Each row of a before or after table is a point. One or more steps were done to the points. Then noise was added and the rows were shuffled. The steps act on how far a point lies along the listed directions, d1 being the first. Write out the steps. A step turns or swaps two directions, mirrors them in a line or flattens them onto one, adds a multiple of one to another, or multiplies one. Angles are multiples of 10 degrees, from the lower direction toward the higher: turns from -170 to 170, lines from 10 to 170 but not 90. Use the fewest steps. Two steps may share a direction if one is a turn and the other turns, adds or multiplies; they go together, in the order done. Otherwise the lowest direction goes first.

Directions:
(1): 34, 34
(2): -34, 34
Before (9 x 2):
8, 17
72, 32
-6, 13
-27, -15
54, 32
-2, 82
25, -5
32, -28
5, 16
After (9 x 2):
-83, -16
-2, 24
20, -30
23, 38
-21, 4
-9, -10
-45, 66
-40, 50
-21, 5
Steps: turn d1 and d2 by 100 degrees

Directions:
(1): -2, 2, -59
(2): 33, -49, -3
(3): 49, 33, -1
Before (10 x 3):
34, -21, 9
-6, 20, 8
-30, -6, 42
34, 34, 43
-20, 8, 41
0, -8, -31
35, 34, -30
-13, 19, 24
57, -37, -31
-23, 17, 1
After (10 x 3):
-33, 3, 8
-41, -3, 23
11, -2, -31
20, 27, 46
137, 15, -34
79, 10, 10
-44, -7, 43
-55, -7, 5
-48, -19, 45
30, 27, -29
Steps: add 1.5 times d2 to d3

Directions:
(1): 2, 12, -33, 50, 25, 52
(2): 17, 5, -51, 27, -42, -40
(3): 20, 7, 42, 22, -58, 31
(4): 73, -13, 15, 12, 31, -15
(5): 23, 71, -11, -36, 0, 10
Before (9 x 6):
-24, 19, -22, -5, -12, -48
-7, -6, 45, 18, -21, -13
-37, -10, -27, 15, 23, 17
41, -2, 2, 16, -22, -3
23, -14, 11, -7, 3, -20
-6, 26, 3, 23, -6, 21
25, 13, 9, 2, -15, -15
14, -10, 42, -22, 20, -12
-32, 9, -56, 21, 19, 7
After (9 x 6):
-4, -15, 5, 5, -45, -42
26, 4, -26, -7, -37, -116
-25, -14, 15, -40, -32, -37
17, 37, -48, 39, 64, 64
-8, 25, 61, -31, -35, -29
15, 15, -9, 68, 21, 49
-7, -9, -29, 31, -62, -13
32, 32, -104, 86, 50, 39
-47, -23, 92, -80, 8, -19
Steps: multiply d1 by 3; multiply d2 by 2.5; turn d4 and d5 by -150 degrees

Directions:
(1): -14, -34, -17, 73, -5, 27, 0, 43, -31
(2): -67, 21, 16, -7, 64, 34, 4, 2, 3
(3): 9, -5, 6, -12, -11, 49, -51, -48, -52
(4): -41, -4, 49, 38, -27, -37, -41, -25, 23
(5): -58, 12, -41, -34, -43, -26, -2, 17, -37
(6): -4, 26, 52, 6, -39, 23, 65, -8, -26
Before (9 x 9):
-41, -14, -70, -14, 12, -6, -3, 21, -19
-4, -40, 5, 39, 24, -5, -32, 0, 8
-9, 3, -6, 3, -15, 39, 44, 31, -50
54, -9, -11, -1, -4, 52, 59, 22, -31
-22, -4, -45, -7, -12, 13, -10, 31, -9
63, 10, 13, -3, -17, -7, -19, -28, -6
10, 17, 10, 8, 17, 0, 58, 41, 36
7, -18, -22, -9, 18, -7, -34, -24, 15
-41, 3, -13, -23, 32, 15, 13, 34, 1
After (9 x 9):
-10, -55, -23, 78, -21, 4, -57, 36, -31
-9, 18, 24, -35, -6, 34, 15, -50, -27
-25, 9, -39, 19, -4, -112, 82, 113, 103
11, -16, 18, 24, -41, -39, 33, 38, 29
-66, -34, -46, 33, -23, -9, -57, 32, -33
-8, -34, -5, 47, -3, 44, 34, 31, -56
-17, 42, -5, -69, 30, 31, -57, -57, -42
-13, -14, 23, 64, -18, 28, 1, 20, 4
-16, -23, 36, 76, -21, 1, 32, 5, 2
Steps: multiply d1 by 2.5; turn d2 and d6 by 160 degrees; multiply d3 by 3; turn d4 and d5 by -140 degrees; multiply d4 by 0.7
